Rows are points. Each copy is the shape, with its points in the same order, stretched, turned, moved and blurred by noise. Some copies are also mirrored. Which?

Shape (8 x 2)
[[-14  17]
 [ 31   0]
 [ 36  -8]
 [-52 -51]
 [ 19 -11]
 [ -1  57]
 [-28 -23]
 [ -5  22]]
Copy 1 (8 x 2)
[[ 33 -15]
 [ 17  26]
 [  9  38]
 [-20 -51]
 [  8  15]
 [ 72  -7]
 [ -7 -29]
 [ 45  -6]]
Copy 1 is: mirrored
Copy 2 (8 x 2)
[[-14  11]
 [ 34 -22]
 [ 28 -30]
 [-69 -44]
 [ 17 -26]
 [ 14  38]
 [-39 -22]
 [ -4   9]]
Copy 2 is: only turned
Copy 3 (8 x 2)
[[-13   9]
 [ 28   9]
 [ 35   0]
 [-35 -69]
 [ 23   0]
 [-26  47]
 [ -8 -24]
 [ -9  20]]
Copy 3 is: only turned
Copy 4 (8 x 2)
[[-20  37]
 [-21 -17]
 [-23 -28]
 [ 58  29]
 [  3 -17]
 [-49  35]
 [ 23  18]
 [-22  24]]
Copy 4 is: mirrored

Shape (7 x 3)
[[-33   3  17]
 [ 16 -34   7]
 [ 66  10  -7]
 [-21 -22  10]
 [ 71  24   5]
 [ 32  27 -24]
 [ -7 -10 -12]]
Copy 1 (7 x 3)
[[-49   0  -4]
 [ 15 -27   3]
 [ 68  17  24]
 [-16 -22  -8]
 [ 59  35  27]
 [ 36  32 -14]
 [  2  -8 -14]]
Copy 1 is: only turned
Copy 2 (7 x 3)
[[-24  33  10]
 [ 15 -21   3]
 [ 82   1   3]
 [-18   3   3]
 [ 83   9  17]
 [ 53  30 -11]
 [  2  14 -13]]
Copy 2 is: only turned

Shape (7 x 3)
[[ 21  20  32]
 [ 31   8 -11]
 [ 48 -13   4]
 [ 44  -6  -9]
 [ 41   6  -8]
 [-75  13  -3]
 [-10 -12  40]]
Copy 1 (7 x 3)
[[-16  14  47]
 [-21 -23   4]
 [  2 -38  25]
 [ -9 -35   8]
 [-17 -32  15]
 [-10  78 -46]
 [ 24  28  20]]
Copy 1 is: mirrored
Copy 2 (7 x 3)
[[ 40 -20  24]
 [ 34 -14 -16]
 [ 49 -38 -18]
 [ 38 -26 -23]
 [ 45 -15 -18]
 [-48   6  32]
 [  7 -44  35]]
Copy 2 is: only turned

Shape (7 x 4)
[[ 34 -27  34 -22]
 [ -9  13  31 -43]
 [ 23  32  29   2]
 [  9  35 -44  28]
 [-26 -28 -10 -30]
 [-26  31  29   3]
 [-45 -13 -17 -18]]
Copy 1 (7 x 4)
[[  7 -32  39 -41]
 [-49  -7  13 -38]
 [-17  26  29  -5]
 [  4  41 -43  16]
 [-21 -37 -35 -26]
 [-47  13  11  13]
 [-37 -30 -50 -10]]
Copy 1 is: only turned
Copy 2 (7 x 4)
[[ 34 -25  28 -42]
 [ -9  15  20 -67]
 [ 27  26  -6 -29]
 [-10  35  -3  47]
 [-36 -22  35 -27]
 [-18  21 -23 -46]
 [-55  -7  20 -21]]
Copy 2 is: mirrored
Copy 3 (7 x 4)
[[ 53 -40  22 -14]
 [ 19  14  51 -22]
 [ 44  21   8  20]
 [-20  21 -42  23]
 [-31 -26  38 -30]
 [  1  27  43  30]
 [-48 -10  38 -15]]
Copy 3 is: only turned
